Each wall is flat, endless, passes through zero and stands at right angles to its row. A trip goes straight from one point to another. List the walls that it crosses, first one first.
In the rows, zero is written as 128.

Walls:
(1): 166, 100, 129
(2): 126, 57, 170
(3): 72, 86, 142
(4): 189, 129, 31
(5): 162, 166, 107
Trips:
115, 145, 87 to 107, 87, 133 -> 3, 5, 2, 4, 1
145, 148, 178 to 132, 141, 96 -> 2, 1, 4
72, 121, 55 to 229, 143, 115 -> 5, 3, 1

Walls:
(1): 91, 107, 190, 79, 163, 174
(2): 120, 169, 175, 118, 213, 124
(3): 154, 50, 136, 171, 175, 138
(4): 56, 140, 73, 177, 124, 118
(5): 87, 116, 125, 94, 101, 154
Trips:
174, 116, 123, 127, 99, 111 to 116, 129, 129, 167, 150, 113 -> 4, 2
83, 192, 121, 150, 137, 142 to 155, 130, 128, 125, 83, 84 -> 5, 2, 4
119, 153, 118, 249, 108, 63 to 84, 64, 97, 82, 139, 204 -> 5, 1
96, 113, 117, 54, 123, 144 to 164, 169, 142, 86, 131, 163 -> 2

Walls:
(1): 159, 138, 97, 134, 142, 134, 110, 135, 156, 98, 90
(2): 75, 139, 162, 115, 137, 61, 170, 101, 104, 174, 140
(3): 143, 127, 120, 91, 109, 153, 100, 76, 74, 118, 119
(4): 85, 80, 111, 126, 58, 113, 154, 113, 79, 82, 186
(5): 114, 125, 58, 168, 136, 208, 179, 137, 129, 133, 78
Trips:
163, 189, 89, 138, 67, 163, 146, 79, 64, 116, 148 to 121, 49, 132, 53, 73, 169, 127, 124, 51, 171, 109 -> 2
116, 137, 129, 186, 180, 185, 119, 166, 104, 147, 130 to 161, 177, 78, 93, 99, 109, 63, 98, 134, 54, 175 -> 3, 5, 4
159, 100, 150, 141, 85, 76, 88, 220, 82, 95, 124 to 153, 81, 102, 126, 95, 126, 94, 81, 153, 130, 123 -> 3
148, 129, 121, 144, 49, 156, 157, 133, 106, 94, 87 to 138, 170, 195, 127, 160, 180, 153, 107, 138, 183, 103 -> 4, 1, 2, 3
126, 157, 196, 105, 151, 160, 204, 95, 106, 114, 116 to 165, 182, 74, 96, 80, 150, 73, 60, 121, 80, 35 -> 1, 2
113, 110, 147, 159, 204, 190, 140, 165, 151, 130, 121 to 140, 79, 169, 148, 69, 119, 224, 98, 89, 153, 129 -> 1, 2, 4, 3
83, 162, 189, 162, 142, 133, 134, 180, 178, 106, 97 to 134, 114, 129, 114, 149, 123, 128, 147, 96, 190, 105 -> 1, 3

Walls:
(1): 126, 69, 125, 141, 156, 121, 121, 163, 159, 112, 107, 119, 144, 138, 159, 79, 149, 95
(2): 113, 140, 144, 143, 164, 126, 125, 144, 115, 172, 119, 95, 135, 146, 141, 146, 146, 168
(3): 127, 53, 140, 93, 118, 136, 112, 149, 123, 138, 157, 163, 161, 114, 108, 122, 103, 120
(4): 98, 181, 129, 128, 163, 118, 166, 133, 115, 103, 120, 128, 133, 172, 131, 93, 183, 118
(5): 129, 144, 111, 155, 150, 141, 207, 125, 131, 138, 106, 151, 144, 125, 183, 126, 135, 138
Trips:
162, 93, 194, 111, 142, 135, 114, 92, 123, 92, 83, 126, 98, 116, 98, 165, 123, 188 to 132, 148, 165, 79, 139, 105, 100, 167, 153, 146, 148, 111, 83, 102, 85, 127, 29, 91 -> 2
127, 99, 107, 143, 142, 112, 102, 108, 106, 99, 102, 109, 150, 71, 114, 138, 63, 49 to 153, 124, 124, 85, 81, 105, 81, 133, 117, 142, 156, 99, 164, 145, 146, 133, 151, 143 -> 1, 2
158, 116, 123, 165, 89, 135, 162, 163, 107, 99, 114, 187, 118, 119, 79, 98, 114, 152 to 125, 147, 120, 168, 128, 120, 104, 91, 183, 133, 146, 156, 136, 149, 162, 112, 148, 111 -> 1, 4, 3
175, 108, 93, 113, 126, 169, 96, 145, 189, 175, 155, 166, 127, 99, 165, 93, 103, 101 to 161, 163, 205, 87, 131, 66, 137, 142, 162, 106, 130, 67, 81, 131, 55, 107, 135, 114 -> 5, 3, 4, 1

Walls:
(1): 18, 56, 128, 126, 121, 75, 69, 46, 143, 189, 136, 123, 101, 118, 65, 118, 152, 131, 90, 158, 173, 158, 96, 134, 161, 161, 96, 122, 180, 84, 93, 173
(2): 78, 144, 122, 167, 132, 115, 99, 202, 121, 80, 152, 155, 156, 132, 154, 156, 52, 130, 96, 134, 225, 121, 132, 53, 98, 112, 148, 73, 107, 107, 157, 100
(3): 123, 133, 88, 118, 89, 101, 161, 123, 148, 39, 130, 131, 115, 123, 150, 196, 167, 205, 100, 93, 154, 113, 127, 120, 179, 112, 87, 132, 147, 151, 111, 54
(4): 117, 158, 72, 182, 63, 96, 134, 173, 142, 103, 77, 147, 105, 65, 24, 76, 152, 163, 87, 188, 83, 62, 151, 106, 141, 95, 97, 84, 105, 226, 191, 126
(5): 120, 126, 145, 224, 129, 160, 160, 61, 103, 129, 97, 165, 157, 167, 129, 191, 116, 151, 51, 185, 114, 129, 80, 165, 82, 120, 137, 61, 137, 96, 147, 155
(6): 152, 70, 119, 95, 160, 151, 166, 203, 149, 133, 130, 192, 107, 209, 117, 135, 117, 158, 84, 105, 103, 216, 140, 127, 104, 99, 142, 42, 165, 123, 182, 87
Trips:
112, 113, 158, 85, 172, 118, 141, 143, 119, 154, 94, 118, 122, 56, 78, 153, 104, 134, 69, 181, 99, 138, 169, 148, 134, 134, 36, 144, 85, 184, 157, 133 to 110, 74, 148, 92, 119, 93, 184, 220, 106, 96, 140, 164, 157, 68, 128, 98, 104, 83, 142, 98, 119, 115, 134, 11, 132, 161, 108, 166, 68, 168, 169, 130 -> 1, 2, 6
30, 149, 144, 100, 113, 177, 117, 111, 166, 177, 127, 115, 92, 64, 64, 115, 129, 152, 194, 169, 94, 196, 115, 132, 166, 108, 108, 79, 141, 106, 142, 106 to 63, 199, 213, 131, 163, 183, 123, 62, 113, 116, 204, 100, 93, 136, 173, 91, 150, 159, 118, 120, 168, 144, 88, 110, 140, 132, 107, 119, 146, 145, 69, 174 -> 6, 4, 5
93, 133, 179, 133, 104, 133, 143, 96, 215, 137, 114, 117, 103, 194, 84, 177, 157, 136, 113, 141, 123, 149, 151, 139, 136, 136, 185, 99, 137, 102, 135, 119 to 109, 128, 95, 91, 33, 123, 181, 135, 132, 112, 132, 116, 86, 72, 165, 111, 109, 112, 244, 115, 113, 81, 190, 145, 118, 141, 77, 91, 157, 82, 87, 130 -> 5, 6, 4, 1
176, 69, 101, 184, 113, 97, 129, 134, 110, 160, 171, 85, 79, 168, 159, 107, 112, 122, 138, 119, 87, 57, 144, 142, 110, 136, 88, 79, 192, 113, 102, 60 to 145, 101, 159, 147, 146, 76, 177, 123, 185, 141, 199, 86, 104, 121, 162, 113, 118, 103, 151, 171, 124, 167, 113, 155, 63, 162, 100, 167, 171, 129, 103, 149 -> 4, 1, 3, 5, 6

Walls:
(1): 75, 161, 207, 120, 143, 154, 89, 128, 132, 141, 151, 112, 98, 177, 101, 107, 110, 98, 127, 153, 94, 158, 112, 139, 139, 99, 138, 160, 114, 249, 107, 192, 81, 107, 94, 133, 163, 124, 108, 104, 159, 140, 71, 48, 137, 166, 106, 173
(2): 103, 144, 118, 151, 167, 130, 160, 156, 130, 150, 78, 231, 75, 118, 139, 175, 158, 121, 90, 94, 178, 202, 100, 91, 129, 71, 101, 35, 173, 160, 140, 121, 145, 126, 144, 146, 168, 111, 142, 169, 169, 96, 127, 95, 174, 79, 148, 86
(3): 28, 113, 109, 174, 126, 157, 105, 197, 133, 131, 58, 145, 108, 164, 87, 123, 167, 62, 137, 132, 163, 178, 166, 98, 84, 114, 95, 111, 90, 85, 123, 138, 134, 45, 144, 180, 113, 122, 202, 145, 122, 113, 120, 30, 171, 122, 94, 112
(4): 173, 190, 138, 128, 147, 119, 123, 138, 159, 111, 144, 94, 106, 158, 36, 134, 125, 143, 145, 223, 143, 98, 138, 120, 142, 141, 123, 117, 124, 100, 59, 105, 161, 60, 146, 137, 127, 111, 89, 112, 109, 153, 125, 52, 183, 117, 156, 152
(5): 70, 128, 172, 134, 179, 93, 74, 116, 118, 88, 150, 129, 68, 144, 115, 155, 180, 140, 164, 113, 107, 140, 87, 196, 114, 117, 117, 90, 80, 121, 130, 107, 116, 104, 88, 130, 80, 87, 136, 178, 132, 119, 79, 132, 188, 150, 143, 114
Trips:
164, 103, 148, 102, 106, 125, 182, 96, 96, 112, 113, 87, 73, 205, 101, 139, 81, 126, 81, 139, 187, 162, 64, 120, 121, 134, 186, 122, 60, 131, 159, 179, 123, 172, 218, 100, 89, 143, 157, 113, 86, 67, 132, 137, 156, 143, 173, 167 to 147, 126, 133, 200, 160, 36, 99, 96, 83, 107, 129, 164, 174, 150, 128, 162, 160, 162, 104, 113, 200, 77, 171, 159, 136, 140, 116, 120, 136, 141, 105, 87, 127, 135, 133, 142, 86, 127, 168, 126, 137, 126, 135, 88, 79, 122, 123, 121 -> 1, 5, 2, 3
82, 164, 147, 108, 174, 114, 165, 184, 148, 122, 105, 86, 160, 178, 158, 119, 98, 164, 149, 141, 104, 89, 146, 175, 139, 151, 129, 109, 72, 77, 186, 64, 101, 160, 163, 111, 120, 35, 107, 182, 124, 131, 118, 117, 63, 163, 139, 73 to 90, 171, 160, 140, 84, 180, 166, 118, 148, 131, 112, 143, 161, 151, 173, 183, 98, 97, 162, 86, 93, 135, 136, 207, 130, 137, 133, 96, 151, 181, 124, 125, 88, 104, 76, 89, 94, 100, 90, 111, 142, 112, 136, 164, 113, 117, 136, 98 -> 1, 2
165, 92, 108, 65, 84, 108, 128, 95, 151, 96, 152, 123, 158, 147, 143, 133, 158, 174, 75, 119, 72, 134, 170, 106, 96, 128, 95, 70, 108, 113, 99, 128, 33, 133, 111, 90, 180, 140, 127, 172, 119, 105, 127, 150, 115, 166, 132, 153 to 107, 94, 69, 85, 191, 123, 191, 136, 101, 169, 163, 156, 163, 170, 68, 150, 172, 159, 174, 113, 190, 142, 98, 92, 105, 103, 110, 125, 123, 127, 126, 124, 91, 126, 165, 98, 120, 100, 100, 100, 117, 148, 168, 164, 129, 96, 177, 179 -> 2, 4
192, 167, 88, 168, 128, 126, 113, 169, 149, 111, 158, 74, 118, 131, 193, 123, 136, 142, 139, 121, 101, 115, 228, 123, 121, 110, 126, 124, 160, 80, 118, 73, 134, 107, 137, 116, 123, 112, 120, 132, 137, 111, 66, 159, 113, 98, 108, 127 to 157, 195, 140, 105, 155, 98, 106, 94, 145, 179, 139, 120, 122, 102, 171, 134, 184, 146, 63, 129, 146, 86, 130, 153, 100, 100, 151, 206, 139, 170, 87, 110, 152, 67, 119, 153, 86, 111, 160, 84, 142, 108, 164, 106, 120, 202, 103, 120 -> 1, 5

Walls:
(1): 57, 113, 57, 102, 153, 162, 103, 81, 156, 135, 143, 231, 135, 54, 138, 166, 78, 158, 165, 122, 97, 187, 138, 142, 68, 74, 49, 133, 90, 164, 121, 114, 66, 79, 84, 141, 145, 163, 108, 138, 194, 149, 120, 120, 170, 110, 65, 171
(2): 169, 146, 96, 175, 149, 146, 84, 75, 82, 33, 167, 151, 102, 89, 155, 111, 142, 127, 182, 82, 196, 125, 136, 160, 179, 103, 113, 175, 132, 164, 246, 49, 110, 114, 171, 119, 151, 82, 138, 197, 87, 98, 98, 104, 97, 163, 138, 92
(3): 129, 146, 115, 56, 55, 144, 102, 152, 170, 163, 68, 179, 36, 118, 148, 68, 182, 52, 124, 88, 150, 130, 91, 108, 158, 112, 90, 99, 152, 153, 95, 128, 196, 99, 64, 169, 84, 102, 117, 157, 239, 155, 39, 90, 106, 104, 67, 117
(4): 99, 158, 160, 149, 114, 175, 142, 220, 166, 147, 111, 118, 40, 162, 177, 135, 173, 113, 94, 116, 105, 173, 144, 129, 81, 146, 162, 57, 125, 135, 92, 115, 208, 109, 137, 172, 152, 145, 80, 109, 119, 179, 166, 101, 145, 121, 120, 147
(5): 184, 153, 124, 139, 157, 90, 35, 101, 110, 161, 133, 133, 114, 99, 113, 123, 140, 151, 36, 121, 82, 108, 176, 182, 124, 127, 113, 155, 178, 151, 71, 181, 78, 167, 119, 72, 125, 90, 179, 127, 163, 107, 237, 60, 62, 156, 139, 76
(6): 93, 119, 80, 147, 154, 95, 162, 90, 96, 89, 49, 122, 90, 83, 122, 148, 88, 165, 116, 110, 111, 186, 178, 126, 163, 188, 95, 169, 158, 145, 88, 141, 154, 95, 145, 37, 124, 158, 134, 130, 118, 100, 148, 121, 180, 194, 160, 139
(7): 91, 168, 133, 193, 107, 118, 123, 101, 127, 155, 148, 187, 104, 66, 161, 149, 167, 147, 120, 36, 138, 140, 79, 131, 152, 118, 191, 184, 9, 156, 111, 134, 182, 186, 65, 199, 117, 84, 77, 122, 104, 66, 57, 104, 137, 155, 173, 154
Trips:
170, 178, 107, 160, 168, 138, 186, 185, 226, 201, 91, 141, 126, 129, 113, 141, 143, 128, 130, 184, 147, 200, 107, 110, 169, 120, 87, 116, 169, 90, 124, 118, 137, 95, 114, 82, 132, 135, 120, 139, 170, 93, 132, 158, 94, 158, 139, 76 to 165, 170, 129, 141, 172, 129, 153, 62, 147, 151, 96, 122, 167, 175, 90, 110, 23, 138, 145, 118, 66, 159, 138, 168, 116, 111, 120, 96, 135, 227, 118, 160, 133, 47, 115, 138, 172, 150, 86, 113, 110, 88, 156, 139, 107, 117, 79, 169 -> 1, 3, 4
145, 147, 87, 174, 190, 154, 134, 78, 63, 188, 88, 126, 100, 52, 127, 191, 225, 111, 185, 186, 83, 94, 89, 79, 77, 91, 139, 47, 142, 168, 139, 150, 155, 105, 187, 150, 109, 213, 101, 169, 85, 122, 111, 153, 145, 146, 114, 139 to 78, 195, 116, 110, 156, 95, 115, 112, 121, 105, 94, 93, 161, 169, 60, 118, 94, 186, 126, 174, 186, 166, 120, 92, 133, 117, 161, 214, 166, 123, 113, 167, 107, 141, 109, 130, 134, 87, 144, 192, 130, 160, 176, 98, 157, 72, 87, 123 -> 7, 2, 4, 5
88, 123, 122, 118, 170, 92, 176, 46, 193, 175, 120, 182, 138, 169, 93, 123, 78, 134, 129, 97, 112, 143, 133, 102, 144, 113, 160, 145, 160, 157, 102, 56, 138, 155, 152, 146, 131, 158, 112, 181, 89, 110, 136, 143, 111, 199, 112, 204 to 76, 79, 136, 156, 128, 85, 88, 70, 134, 75, 179, 175, 139, 157, 139, 130, 154, 154, 124, 155, 131, 93, 154, 111, 120, 203, 99, 148, 115, 100, 178, 122, 81, 147, 76, 152, 144, 115, 137, 69, 150, 177, 158, 125, 127, 166, 192, 55 -> 2, 5, 6
88, 115, 171, 117, 30, 128, 85, 97, 122, 155, 162, 90, 100, 60, 64, 124, 84, 188, 89, 106, 82, 140, 127, 156, 184, 93, 213, 158, 105, 117, 166, 136, 152, 150, 144, 117, 125, 108, 75, 132, 104, 122, 117, 113, 189, 123, 130, 98 to 125, 81, 168, 115, 122, 158, 185, 92, 56, 130, 149, 117, 118, 179, 131, 107, 169, 122, 68, 117, 80, 102, 99, 153, 99, 179, 151, 104, 66, 113, 142, 125, 88, 153, 128, 102, 134, 116, 138, 160, 204, 56, 115, 123, 212, 132, 95, 180 -> 2, 5, 6
164, 171, 141, 137, 133, 131, 129, 171, 169, 75, 90, 169, 198, 135, 121, 131, 125, 109, 99, 154, 137, 128, 122, 104, 98, 145, 165, 108, 113, 150, 111, 173, 89, 153, 148, 126, 136, 139, 144, 167, 94, 108, 28, 115, 169, 211, 86, 135 to 147, 128, 112, 127, 192, 120, 185, 106, 123, 167, 136, 98, 99, 115, 117, 135, 141, 172, 193, 116, 130, 80, 130, 168, 113, 84, 129, 148, 138, 62, 147, 142, 119, 188, 107, 122, 143, 87, 130, 103, 126, 136, 60, 71, 151, 139, 89, 144 -> 2, 1

Walls:
(1): 116, 155, 131, 193, 164, 101, 170, 78, 67, 144, 163, 151, 92, 81, 117, 74, 117, 124, 153, 136, 191, 112, 187, 113, 142, 80, 104, 105, 124, 173, 147, 159, 77, 85, 138, 132, 92, 59, 139, 157, 133, 129, 112, 139, 106, 169, 78, 121
(2): 155, 119, 110, 116, 160, 37, 128, 103, 158, 61, 110, 120, 93, 131, 50, 131, 81, 92, 158, 143, 168, 131, 49, 113, 173, 125, 181, 160, 182, 139, 117, 203, 123, 128, 109, 104, 99, 134, 135, 170, 199, 194, 101, 64, 99, 78, 156, 125
(3): 150, 198, 120, 139, 139, 140, 127, 167, 125, 114, 83, 180, 89, 172, 161, 163, 137, 129, 139, 161, 55, 125, 190, 138, 127, 152, 90, 125, 128, 53, 201, 48, 29, 138, 152, 145, 67, 68, 192, 97, 98, 172, 147, 175, 142, 163, 153, 138
(4): 113, 134, 132, 139, 115, 183, 139, 126, 76, 185, 72, 142, 187, 141, 149, 146, 81, 184, 128, 112, 80, 128, 130, 83, 105, 156, 63, 111, 77, 177, 154, 149, 119, 112, 132, 53, 171, 94, 136, 118, 146, 112, 135, 147, 69, 98, 89, 163
(5): 105, 116, 159, 161, 115, 185, 164, 167, 120, 163, 140, 141, 185, 103, 171, 92, 109, 139, 151, 151, 182, 102, 219, 140, 166, 118, 161, 85, 114, 176, 90, 95, 179, 170, 150, 145, 197, 36, 72, 109, 102, 174, 165, 105, 108, 62, 112, 110
(6): 164, 128, 162, 110, 53, 155, 117, 141, 129, 141, 103, 107, 171, 151, 179, 133, 76, 198, 102, 93, 161, 159, 93, 130, 98, 93, 150, 112, 143, 196, 67, 106, 145, 82, 166, 33, 160, 142, 111, 157, 162, 158, 143, 147, 151, 80, 146, 69
Trips:
145, 132, 117, 125, 61, 103, 143, 120, 151, 133, 176, 114, 194, 81, 100, 142, 123, 176, 84, 133, 204, 125, 136, 99, 164, 149, 139, 133, 145, 154, 88, 105, 225, 118, 127, 173, 62, 92, 100, 181, 37, 112, 144, 121, 74, 119, 168, 119 to 140, 100, 117, 183, 128, 132, 112, 140, 188, 141, 127, 108, 87, 140, 170, 69, 136, 192, 65, 155, 82, 181, 183, 127, 213, 133, 115, 154, 173, 77, 147, 95, 157, 147, 74, 138, 94, 38, 126, 146, 113, 234, 83, 139, 100, 83, 136, 115 -> 3, 6
173, 84, 170, 71, 135, 136, 79, 131, 136, 86, 85, 83, 139, 166, 198, 125, 70, 130, 103, 104, 109, 115, 193, 95, 113, 97, 116, 140, 167, 166, 132, 104, 115, 71, 163, 69, 54, 188, 206, 68, 109, 140, 125, 148, 192, 140, 43, 84 to 185, 107, 142, 167, 76, 112, 104, 150, 147, 188, 142, 158, 118, 79, 97, 194, 160, 167, 141, 92, 203, 117, 140, 153, 178, 149, 115, 163, 89, 100, 131, 101, 121, 66, 31, 188, 154, 118, 121, 183, 190, 130, 142, 165, 130, 64, 46, 55 -> 1, 3, 5, 4, 2
77, 68, 97, 157, 168, 147, 144, 207, 75, 107, 71, 155, 143, 83, 188, 123, 92, 78, 185, 169, 149, 124, 181, 103, 93, 139, 129, 67, 134, 91, 196, 101, 180, 122, 161, 100, 167, 69, 171, 112, 112, 102, 173, 210, 111, 146, 180, 148 to 127, 182, 143, 156, 157, 200, 188, 158, 70, 118, 129, 100, 106, 142, 151, 98, 129, 111, 221, 110, 175, 115, 136, 71, 102, 153, 141, 156, 87, 186, 169, 148, 103, 130, 135, 101, 108, 157, 119, 142, 107, 61, 132, 96, 139, 141, 140, 159 -> 3
112, 176, 198, 124, 92, 167, 93, 191, 127, 141, 112, 79, 150, 126, 148, 109, 172, 96, 219, 135, 170, 175, 81, 138, 124, 85, 58, 202, 150, 194, 138, 112, 73, 191, 113, 131, 134, 129, 191, 88, 102, 159, 95, 130, 140, 107, 92, 124 to 97, 107, 138, 167, 108, 160, 100, 180, 147, 124, 125, 179, 131, 93, 130, 51, 94, 156, 113, 147, 179, 135, 152, 188, 129, 154, 109, 58, 97, 136, 158, 144, 203, 104, 167, 135, 118, 107, 110, 138, 134, 116, 190, 108, 72, 96, 67, 157 -> 1, 3
67, 99, 139, 174, 100, 162, 100, 146, 165, 182, 59, 123, 156, 110, 142, 124, 112, 125, 42, 224, 96, 160, 134, 72, 205, 179, 103, 140, 164, 156, 157, 117, 28, 82, 145, 108, 164, 165, 125, 176, 201, 116, 111, 176, 162, 135, 154, 78 to 142, 164, 124, 35, 209, 82, 133, 125, 196, 85, 116, 170, 165, 122, 143, 72, 83, 126, 51, 143, 145, 115, 82, 172, 180, 53, 104, 131, 116, 185, 106, 114, 125, 53, 125, 98, 140, 59, 127, 147, 164, 111, 165, 107, 148, 140, 152, 120 -> 2, 1, 3, 4, 5
111, 184, 68, 95, 105, 128, 92, 201, 88, 96, 137, 142, 177, 86, 179, 186, 128, 121, 93, 179, 124, 112, 149, 166, 77, 168, 126, 103, 199, 140, 173, 102, 86, 72, 97, 156, 140, 153, 121, 78, 136, 152, 88, 93, 100, 99, 80, 152 to 96, 43, 66, 129, 80, 129, 132, 149, 133, 145, 81, 98, 158, 154, 178, 106, 119, 155, 114, 45, 139, 154, 212, 68, 126, 58, 139, 27, 66, 154, 120, 145, 135, 122, 105, 141, 126, 163, 127, 168, 110, 126, 125, 138, 172, 169, 112, 151 -> 6, 3, 1
108, 168, 95, 106, 131, 147, 92, 172, 98, 194, 148, 186, 158, 158, 92, 126, 117, 39, 137, 115, 129, 83, 102, 166, 159, 192, 204, 143, 84, 103, 134, 142, 87, 165, 132, 114, 151, 150, 79, 111, 83, 184, 173, 116, 132, 165, 119, 167 to 123, 130, 103, 176, 156, 155, 116, 117, 158, 167, 88, 88, 130, 141, 186, 142, 122, 180, 121, 164, 92, 112, 216, 106, 135, 94, 171, 119, 137, 189, 173, 126, 85, 87, 131, 204, 98, 135, 124, 200, 99, 108, 131, 84, 140, 179, 107, 180 -> 4, 1

Walls:
(1): 141, 145, 146, 134, 115, 128, 111, 90, 135, 130, 166, 111, 100, 127, 119, 96, 194, 118, 82, 81, 111, 170, 122, 141, 104, 93, 180, 111, 204, 156, 86, 180, 157, 84, 168, 127, 173, 124, 92, 146, 87, 159, 169, 84, 134, 184, 93, 79
(2): 74, 137, 91, 117, 109, 158, 149, 131, 88, 184, 123, 129, 183, 125, 125, 117, 132, 121, 131, 115, 134, 136, 116, 117, 129, 159, 113, 155, 123, 130, 57, 94, 143, 67, 122, 152, 184, 187, 148, 117, 63, 106, 56, 141, 148, 142, 135, 96
(3): 177, 123, 80, 152, 96, 120, 51, 89, 204, 184, 130, 147, 124, 132, 145, 168, 146, 126, 83, 39, 179, 97, 96, 143, 125, 191, 144, 149, 141, 88, 135, 76, 99, 155, 199, 204, 134, 173, 87, 139, 39, 50, 92, 119, 122, 143, 195, 210
(4): 113, 159, 80, 102, 169, 150, 103, 249, 128, 180, 148, 150, 127, 155, 117, 141, 145, 156, 144, 94, 170, 158, 80, 142, 151, 44, 119, 166, 175, 111, 206, 175, 81, 144, 73, 104, 147, 137, 163, 123, 148, 180, 118, 135, 178, 155, 134, 97
(5): 81, 183, 131, 134, 135, 158, 131, 119, 195, 138, 118, 113, 63, 123, 98, 164, 135, 154, 77, 65, 144, 110, 176, 145, 34, 146, 199, 152, 177, 107, 113, 132, 154, 144, 167, 143, 100, 65, 141, 155, 56, 127, 106, 130, 135, 136, 125, 156
(6): 120, 161, 124, 142, 94, 134, 89, 136, 111, 129, 164, 139, 147, 116, 64, 124, 177, 109, 224, 103, 71, 131, 154, 138, 112, 98, 97, 181, 130, 154, 121, 157, 127, 137, 147, 73, 79, 158, 60, 77, 98, 100, 143, 138, 186, 159, 105, 139
(7): 196, 165, 128, 126, 153, 115, 74, 93, 150, 143, 119, 192, 165, 207, 155, 116, 145, 70, 104, 80, 97, 129, 97, 101, 86, 111, 94, 189, 144, 174, 123, 28, 97, 104, 140, 106, 140, 177, 136, 77, 134, 143, 155, 112, 137, 85, 170, 121
Trips:
119, 56, 139, 211, 99, 175, 151, 87, 107, 55, 156, 83, 105, 108, 130, 126, 163, 154, 157, 90, 147, 99, 109, 172, 215, 108, 107, 84, 113, 70, 143, 128, 135, 177, 88, 73, 156, 56, 158, 120, 133, 144, 62, 77, 107, 113, 128, 145 to 62, 111, 112, 108, 88, 98, 118, 175, 119, 83, 150, 137, 171, 190, 152, 129, 117, 96, 95, 186, 78, 154, 137, 131, 117, 139, 80, 148, 56, 89, 89, 124, 126, 95, 146, 85, 97, 150, 143, 64, 169, 185, 44, 162, 137, 112, 146, 159 -> 2, 6, 7
167, 98, 163, 148, 151, 182, 144, 160, 113, 117, 102, 75, 70, 186, 85, 161, 148, 109, 158, 99, 141, 156, 99, 128, 130, 101, 159, 141, 185, 186, 78, 186, 201, 210, 186, 137, 124, 90, 118, 103, 106, 128, 158, 121, 180, 110, 121, 98 to 101, 119, 135, 112, 127, 61, 183, 105, 169, 131, 90, 191, 71, 86, 149, 185, 131, 198, 56, 119, 117, 188, 97, 104, 147, 121, 114, 108, 175, 131, 208, 63, 170, 106, 146, 105, 38, 144, 118, 124, 86, 130, 93, 97, 166, 139, 190, 81 -> 3, 6, 7
111, 220, 104, 145, 166, 190, 105, 31, 172, 148, 195, 58, 9, 141, 134, 187, 146, 164, 131, 113, 105, 172, 95, 87, 139, 104, 202, 194, 146, 157, 38, 90, 142, 83, 150, 140, 156, 84, 81, 110, 56, 51, 190, 132, 79, 165, 173, 176 to 154, 167, 127, 145, 143, 176, 143, 94, 173, 159, 109, 141, 100, 108, 108, 144, 64, 90, 151, 93, 79, 158, 106, 209, 134, 155, 193, 84, 68, 92, 153, 157, 122, 192, 130, 90, 102, 101, 70, 85, 102, 87, 169, 112, 102, 121, 58, 218 -> 2, 7, 1
155, 95, 224, 84, 79, 117, 130, 163, 116, 137, 72, 129, 150, 144, 155, 186, 154, 112, 97, 102, 190, 85, 161, 133, 185, 137, 136, 148, 72, 181, 58, 81, 161, 185, 167, 81, 110, 119, 180, 124, 160, 154, 139, 131, 178, 132, 135, 127 to 163, 75, 99, 142, 134, 89, 72, 96, 164, 123, 101, 126, 81, 151, 184, 140, 104, 164, 148, 154, 67, 164, 194, 82, 107, 111, 101, 72, 80, 182, 140, 163, 124, 99, 189, 152, 161, 169, 115, 197, 123, 159, 99, 148, 152, 131, 107, 166 -> 3, 1, 7
